Each point is reached from the start by the listed moves, each made 0, 1 or 2 times, or once backwards (-1), plus a little noise. Is the number of moves made odd or even? Then give how often each move was made.
In the rows, zero is written as 128.

Moves:
(1): [120 167  61]
(2): [102 161 148]
Start: [ 99 107 126]
Points:
[124 109  37] => even (1, -1)
[ 49 171 166] => even (0, 2)
[128  74 104] => odd (0, -1)

Moves:
(1): [138 107 198 147 109]
(2): [ 91 126  94  78 109]
(3): [ 70  99  98 142 149]
(4): [165 120 137 131 163]
Start: [134 145 149 111 115]
Points:
[ 37  24 177  85 149] => even (2, 2, 2, 2)
[170 125 134  69 166] => odd (0, 1, 0, 2)
[132  56 243 118 147] => even (2, 1, 1, 2)
[ 86  95 189 143 117] => even (1, 0, 1, 0)

Moves:
(1): [132  73 125 109 131 123 141 156]
(2): [132 116 129 134 132 127 152 129]
(3): [112 118 126 122 127 143 122 142]
(4): [120 171 143 126 136 122 125 119]
(5): [138 129 122 132 120 130 130 143]
(6): [125 163 118 127 146 129 129 132]
Start: [146 127 134 116 139 127 115 104]
Points:
[152  96 106 102 144 142 127 179] => odd (1, 0, 1, 0, 2, 1)
[139 173 100 137 171 150 151 110] => odd (-1, 2, 1, -1, 0, 2)
[129 241 107 129 161 151 100 114] => odd (-1, 0, 1, 0, 1, 2)
[119 249 145 116 200 129 151 109] => odd (0, 2, 1, 2, 0, 2)
[127 223 160 132 155 126  97  51] => odd (-1, 0, 0, 1, -1, 0)
[140 202 153 134 116 131  79  75] => odd (-1, -1, 0, 1, 1, -1)

Moves:
(1): [158 141 132 128 140 122  86 134 144 155 127]
(2): [147 131 133 134 128 140 143 114 122 112 139]
(3): [110 129 145 119 112 147 133 142 121 159 110]
(4): [141 143  99 108 144 131 129 122 149 128 107]
(5): [125 143 105 116 116 142 109 130  96 126 140]
(6): [123  96 139 132 138 138 110 112 115 121 138]
(7): [128 138 105 144 124 136 139 165 137 131 154]
(8): [134 115 122 130 149 125 108 139 109 130 120]
(9): [122 123 132  82 115 114 133 126 128 101 123]
Start: [126 132 130 124 125 116 116 138 139 125 128]
Points:
[193 108  90   7 194 104  46 119 141  78  83] => odd (1, 1, 0, 2, 0, 1, 0, 2, 2)
[168 141  85  82 142 195  66 220  90 155 147] => odd (1, 2, 2, 1, 1, 1, 2, 2, 1)
[182 190 169  68  80  96  59 109 136 135 136] => odd (2, 1, 0, -1, 1, -1, -1, -1, 1)
[172 154  57 199 152 154 148 153 184 102 210] => even (0, 1, -1, 1, 0, 1, 2, -1, -1)

Moves:
(1): [120 140 121 128 130 143 126 118 139 125 139 135 127]
(2): [122 136 110 109 127 121 123 134 114 123 131 122 146]
(3): [133 133 121 137 126 116 124 135 115 125 131 141 115]
(4): [141 112 134 122 121 157 126 156 114 117 146 136 117]
(5): [128 143 140 131 105 133 119 139 120 144 118 141 131]
(6): [139 124 120 117 137 141 116 149 138 113 122 128 114]
(7): [110 122 129 117 139 121 127 120 134 133 130 131 114]
(8): [137 144 125 127 112 126 125 121 122 146 128 120 122]
(9): [118 134 117 112 137 140 141 110 121 126 111 129 126]
(10): [128 137 137 129 152 128 140 132 120 147 130 140 127]
(11): [119 141  99 131 122 122 145 114 149 145 116 134 109]
(12): [126 114 122 125 127 128 115 129 133 133 124 133 141]
Start: [118 130 126 125 122 130 136 162 128 130 120 122 120]
Points:
[ 98 150 118 132 117  96 104 128 166 164 127 122 121] => even (1, 0, 0, -1, 0, 0, 1, 1, -1, 0, 0, 1)
[104 113 162 129 173 153 147 220 161 175 132 190  36] => odd (0, -1, 0, 1, 1, 1, 2, -1, -1, 2, 1, 0)
[127 141 122 136 119 108  74 145 133 157 112 144  92] => even (1, -1, 2, -1, 0, 1, 1, 2, 0, 0, -1, 2)
[107 111  71  71 139 112 116 204 111 174 113 158  73] => even (-1, 1, 1, 1, 0, 1, 2, 1, 0, 1, 1, 2)
[102  53 134  38 240 249 140 198 111  91 146 157 126] => odd (1, 0, -1, 2, -1, 1, 1, -1, 2, 2, -1, 2)
[120 107  46 109 120 111  92 156 182 139 101 137  14] => even (0, -1, 2, 0, -1, 2, 2, 2, 0, -1, 1, 2)
[152 190 132 119 181 107 162 161  48 149  75 141 102] => odd (-1, 0, 2, -1, 0, 1, -1, 1, 2, 2, -1, -1)
[ 90  85 140 132 165  71 116 169 150 164 104 141 152] => even (-1, 0, 0, -1, 0, 0, 1, -1, -1, 1, 0, 2)
